Rows are points. To make a cloud, some directions were put in groups of two or more. Within a group, all points are equally far from the middle, so they leave a hole (a ring in 2 directions, a hollow ball in 3). The other directions are filled evenly. Then the cloud was stretched, turned, moved and blurred a little. How many holes are there, and how many directions does each take, smallest first?
In the rows, 128 means zero.

Cloud (22 x 3):
[[149  68 128]
 [105  95 181]
 [190 153 165]
 [156 166 199]
 [174 174 177]
 [178 140 100]
 [143 188 131]
 [175 171 122]
 [185 168 161]
 [137 180 114]
 [107 161 195]
 [136 173 199]
 [181 105 107]
 [166 109 189]
 [127 156 206]
 [ 84 144 119]
 [185 160 173]
 [145 169 201]
 [123 169 103]
 [172  81 130]
 [188 115 167]
 [122 170 105]]
Holes: 1 (3)

Cloud (19 x 3):
[[128 140 138]
 [ 97 137 105]
 [126  88 125]
 [135 100 181]
 [113  95 150]
 [167 146 206]
 [134 123  74]
 [165  78  96]
 [113 185  69]
 [ 88 126  83]
 [210 123 116]
 [164  61 126]
 [101 106 142]
 [ 75 103 192]
 [189 130 140]
 [ 76 109 201]
 [225 106 126]
 [164 166 203]
 [161  60 143]]
Holes: 0

Cloud (31 x 4):
[[205 163  86 126]
 [126 114  98 187]
 [ 93 102 189 117]
 [ 87  94 169 102]
 [109 184  75 141]
 [188  85 101 130]
 [ 78 170 168 126]
 [163 107 181  64]
 [ 87 167 184 134]
 [147  90 181 143]
 [120 106 193 145]
 [117 189 186 137]
 [153 185 101 180]
 [153 168  72  88]
 [125 103  93 177]
 [136 183  81  93]
 [175  80 120 145]
 [105  83  87 125]
 [198 163 168  97]
 [193 178  85 138]
 [154  89 163 154]
 [141 180 152  68]
 [216 145 123 115]
 [178 164 177  77]
 [169 110  69  86]
 [113 159  78 180]
 [121  87 187  91]
 [203 173  95 133]
 [155 115  82  68]
 [137 175 126  64]
 [112 190  89 114]]
Holes: 2 (2, 2)

Cloud (28 x 4):
[[121  68 148  82]
 [146 114  97  70]
 [122 128 213 170]
 [ 83 199 120 136]
 [131  49 150 151]
 [175 138  98 136]
 [119 171  90 171]
 [152 149 105  91]
 [167 137 112  98]
 [164 131 191 191]
 [ 85 201 174 190]
 [135 120 164 225]
 [164 143  97 170]
 [ 74 103 167 186]
 [106 177 171 110]
 [144  59  88 131]
 [124 115  60 123]
 [ 95 126  64 124]
 [ 88 206 156 145]
 [175  66 132 154]
 [ 85  62 135 111]
 [109 187 138 210]
 [165 162 135 121]
 [163  80  89  88]
 [185  80 131 128]
 [157 112 126  77]
 [107 118  62  92]
 [ 63 190 168 145]]
Holes: 1 (4)

Cloud (53 x 6):
[[214 135  78 129  75 141]
 [153 121 190 172  91  96]
 [136 116 173 130 162  83]
 [213 130  77  97 132 111]
 [ 95 165 191 108  85  45]
 [102 149 181  97 110 144]
 [ 85 129 122 127  70 178]
 [ 79 172 175 136  87  28]
 [147 146 106 124  49  64]
 [159 117 142 104 134 204]
 [119 195 177 182  95 129]
 [103 136 116 107 195 195]
 [108 119 165 119 108 195]
 [119 140 148 168  77 175]
 [ 89 138 119 105 138  23]
 [187 158 131 157 146 161]
 [ 94 130 120 112 134  22]
 [142 162 111  49 130  80]
 [164 133  66 182 115 115]
 [149 169  76 150 162 128]
 [151  80 150 151 106  38]
 [137 151  87 126 185 156]
 [107  60 130  78 138 121]
 [212 148 112 101  82 149]
 [ 93 107 121  78 185 145]
 [113  54 142  82 144 150]
 [ 58 127 126  95 191 107]
 [159 106 150 200 111  84]
 [146  63 112 178 177 207]
 [ 58 117 132  77 118 104]
 [102 134 145 171 116 222]
 [113  77 133  58 122 159]
 [170 146  91  75 116 154]
 [157 210 106 153 130 140]
 [106 141  77  93  79 123]
 [124  80 153 130 154 217]
 [148  36  79 200 139 162]
 [ 90 142 161  95  95  41]
 [116 134 165 181 136  59]
 [173 117 191 112  76 117]
 [ 54 104  91 192 162 139]
 [116 194  88  83 165 108]
 [178 134  58 117 123  86]
 [ 93 136 160 131  71  90]
 [103 167 108  74  81  64]
 [ 96 106  83 132 192 115]
 [125  98 152 155 173 161]
 [ 97  73 159 126 156 176]
 [138 183 157 126  96 166]
 [127 159  63 107  92 124]
 [210 111  86 197 111 107]
 [127  51 110 108  63 133]
 [ 84 144 156 129 116 215]]
Holes: 1 (4)

Cloud (46 x 6):
[[ 54  87 103 184 155 118]
 [182 173 108  87 139 101]
 [ 77  88  65 143 115  90]
 [182 111 148 161 175 128]
 [ 68 134  97  60 177 150]
 [196 135 160 121 120 181]
 [ 84  96 110 100  70 128]
 [169 182  71 133 140 110]
 [189 140 118 193  83 153]
 [ 88  98  75  89 113 128]
 [168 146 160  72 180 134]
 [116 128  58 190 123 156]
 [123 168 113 168 189 125]
 [ 85 169 113  65  87 101]
 [ 34 128  90 133 193 128]
 [ 80 157 111 166  50  99]
 [146  75 151 170 163 201]
 [155 161 192 132 163 156]
 [183 116  89 133 196 151]
 [127 181 142 149  62 150]
 [ 44 141 108 152  63 100]
 [195 117 127 125 170 116]
 [140  69 153 149 144 105]
 [ 97  76  92 206 128 120]
 [ 53 184  79 111 111 138]
 [ 93 154  80 125  78  69]
 [ 86 134 142  76 107  77]
 [ 86  49  81 147 165 135]
 [130  82 137 102 106 168]
 [ 84 154 154  54 176 157]
 [ 99  71 110 184 187 178]
 [169 148 120  69 186 164]
 [147 206  71 149 113 139]
 [ 45  89  73 124 160 108]
 [120 101 178 117  78 140]
 [186 131  82 179 156 133]
 [107 136  54 138 129 165]
 [ 39 181  86  82 135 112]
 [101 143 124 173 191 198]
 [139 103  76 108 182 113]
 [ 89 165  56 139 114  86]
 [ 95 171 104 164  91  76]
 [145 189 172  84 174 146]
 [132 186 128  99 218 164]
 [ 48 106  54 126 131 133]
 [ 82 107 136  67 101 128]]
Holes: 1 (6)

Cloud (72 x 8):
[[184  95 102 114  50 124  74 100]
 [135  84 143 111  23 189 170 129]
 [ 79 144  94 112  75 165 155  56]
 [ 91 180 104  57 151 130 172 162]
 [112 188 123 132 138 103 144 169]
 [158 169 135 165 127 164  93  71]
 [159  80 174  77  19 149 139 118]
 [113 115 116 100 166 196 159 145]
 [164  87  98  74 100 132 153  72]
 [134 126 133 170 149  63  92  95]
 [156 137  67  99 135 214 113 173]
 [ 95 163 170  74  98 156 160  80]
 [141  98 206 151 121  89 144  39]
 [ 82  83 143  96 112 110 137  60]
 [109  61 104 168 147 209  64 102]
 [106 113  76  95  87 141  85 212]
 [116  30 147 206 118 138 118  92]
 [133 119  34 146 191 143 148 126]
 [159 155  63 134 149 182  75 126]
 [106 127 187  77  20 102 139  99]
 [ 44 138  99  78 103 146 155 171]
 [ 61 115 112 151 161 120 100  74]
 [ 96 107  61 108 143 155 183  89]
 [167  61  73 156 168 212 101 129]
 [133 138  62 152 160 132  60 100]
 [132 192  84 153 186 100 142  96]
 [133 169  84 180 157 100 167  55]
 [120 111  88  84 183 132  99 134]
 [ 63 123  81  90 166 160 154 120]
 [ 86  73  60 149 176 175 128 120]
 [163  73  38  93  90 146  87 126]
 [155 172  82  91 127 142 203 142]
 [163 136  75  87 100 216 114 117]
 [166  88 160 220 177 109 131  75]
 [123 132 126  68 104  77 106  71]
 [ 62 170  92 108 152 151 102 141]
 [123  61 183 133 106 134 135 164]
 [151  67 154 145 167 115 161 105]
 [157 133 184 119 103  65 111 123]
 [135 131 138 210 202 110 152  71]
 [103 179  73 111 187 104 116 107]
 [120 123 146 173 116  68 127 147]
 [149  77 141  98  89  97 197 138]
 [ 73 108 105 143 108 157 123  42]
 [130  60  94 231 163 158  86  94]
 [103 193  90 157 120 101 152 137]
 [169  97 162 100 120 149  85  77]
 [127 171  90 159  89 139 167  52]
 [195 132 104 124 172 149 106 106]
 [154  86 104  89 154 188  87 123]
 [152  51 113 182 177 162 149 102]
 [141  33  77 190 125 142 133 115]
 [117  96  41 161 148 214 138 145]
 [180 139  53 147 180 152 126 121]
 [135  90  92  73 112 171  69 100]
 [120  85 198 107  27 129 114 100]
 [133 125 102 150  98  69  87 137]
 [ 76 165 151 170 162 112 159  61]
 [100 130  68 173 115 163 187 116]
 [176 152 113  81 151 122 132  79]
 [113 128  45  83  51 194 164 128]
 [155 167 148 106  78  83 113 152]
 [ 93 150  55 171 154 133 179 101]
 [ 88 113  76  97 138  77 118 101]
 [ 83  89 175 133  51  99 107 102]
 [157  96 211 175 120  93 119  60]
 [180 158  83 118  57 173 153 128]
 [149 122 151 194  57 108 164 112]
 [120  75 118 185 125 129 168  37]
 [161 189 113 106 145 129 188 142]
 [120 172  67  57 147 141 186 145]
 [120  77 193 195 144 103 112  67]]
Holes: 2 (2, 6)
